Each row is a point. Examples show where two turns around zero, p and q, send a point. Write where each new point lands after one turn and then the other. Backwards means that the second turn is done in reverse. Each puzzle has new turns, and all numbers are rounded.

Turn p:
[  2 -57  22] => [ 26 -55  -1]
[-18 -16 -28] => [-25 -16 -21]
[20 11 -2] => [13 18 -6]
[-5 62  9] => [-14  53  31]
Turn q:
[-53  -9   0] => [-35 -27 -30]
[  9  14 -18] => [ 8 21 -9]
[62 20 28] => [24 31 59]
[-18 -26 -10] => [  4 -26 -20]
Where do these land?
p, then q: [-29 -49 -28] => [ 17 -45 -42]
q, then p backwards: [ 1 33 45] => [-41  35  14]
q, then p: [-38 -34 -32] => [-15 -20 -55]
q, then p: [21 35  4] => [-2 29 28]
p, then q: [ 21 -13   3] => [24  7  3]
p, then q backwards: [23 28  8] => [ 28  21 -13]

Turn p:
[-10 -56  -9] => [ 19 -42 -35]
[ -5  33 -12] => [ 3 34  9]
[-29 -37  28] => [-25 -29 -39]
[14 39 22] => [-26  22  32]
[ 30  21 -29] => [29 15 33]
Turn q:
[-19   8   4] => [-15 -14   1]
[  4 -17  -3] => [17 -3 -5]
[ 1 21 49] => [-15  -4  51]
[18 53 31] => [-37  29  43]
[-29 -30 -42] => [ 11 -26 -52]
[ 24 -35 -39] => [ 39  17 -38]
Where do these land?
p, then q backwards: [  0  26 -18] => [31  3  2]
p, then q backwards: [-12  -8  54] => [-41  37  -7]
p, then q: [  4 -42 -32] => [ 42  28 -14]
p, then q: [-42  26  -8] => [-42  18 -20]
q, then p backwards: [50 -2  4] => [  2  37 -34]

Turn p:
[ -9  28 -21 -35] => [-49   4  -8  -6]
[-21   0   8  -6] => [ -4 -14 -17   7]
[  4  -1 -11  31] => [15 16 14 21]
[ 19  -2 -33  55] => [24 43 32 32]
[ 23 -13  76   2] => [ 42 -59  18 -31]
[-26  15  19 -41] => [-32 -34 -25 -11]
[  9 -28 -39  -5] => [  5  45 -15 -11]
Turn q:
[  4  29 -37  27] => [32 39 20 -6]
[ -7 -18  22  10] => [  4 -17 -24   9]
[  1   4 -33 -10] => [-11  29  12  -8]
[ 17 -69  28  -5] => [-26 -30 -61 -22]
[ 41  19 -45  -1] => [  7  33  28 -46]
[-39  11  27 -27] => [-22 -22  13  44]
[-16  24  38   7] => [ 19 -32  12  29]
Where do these land?
q, then p: [  3   3 -25 -14] => [-18 -22  -1   7]
q, then p: [ -6 -16 -24  52] => [-31  30  41  -6]
p, then q backwards: [ 18  15  35 -17] => [ 33  10  23 -19]
q, then p: [-20 -21  49   6] => [ 34  42 -14  11]
p, then q: [ 56 -10 -12 -12] => [-24 -37  40   4]
p, then q backwards: [-51  28 -23 -15] => [-42 -39   9 -28]
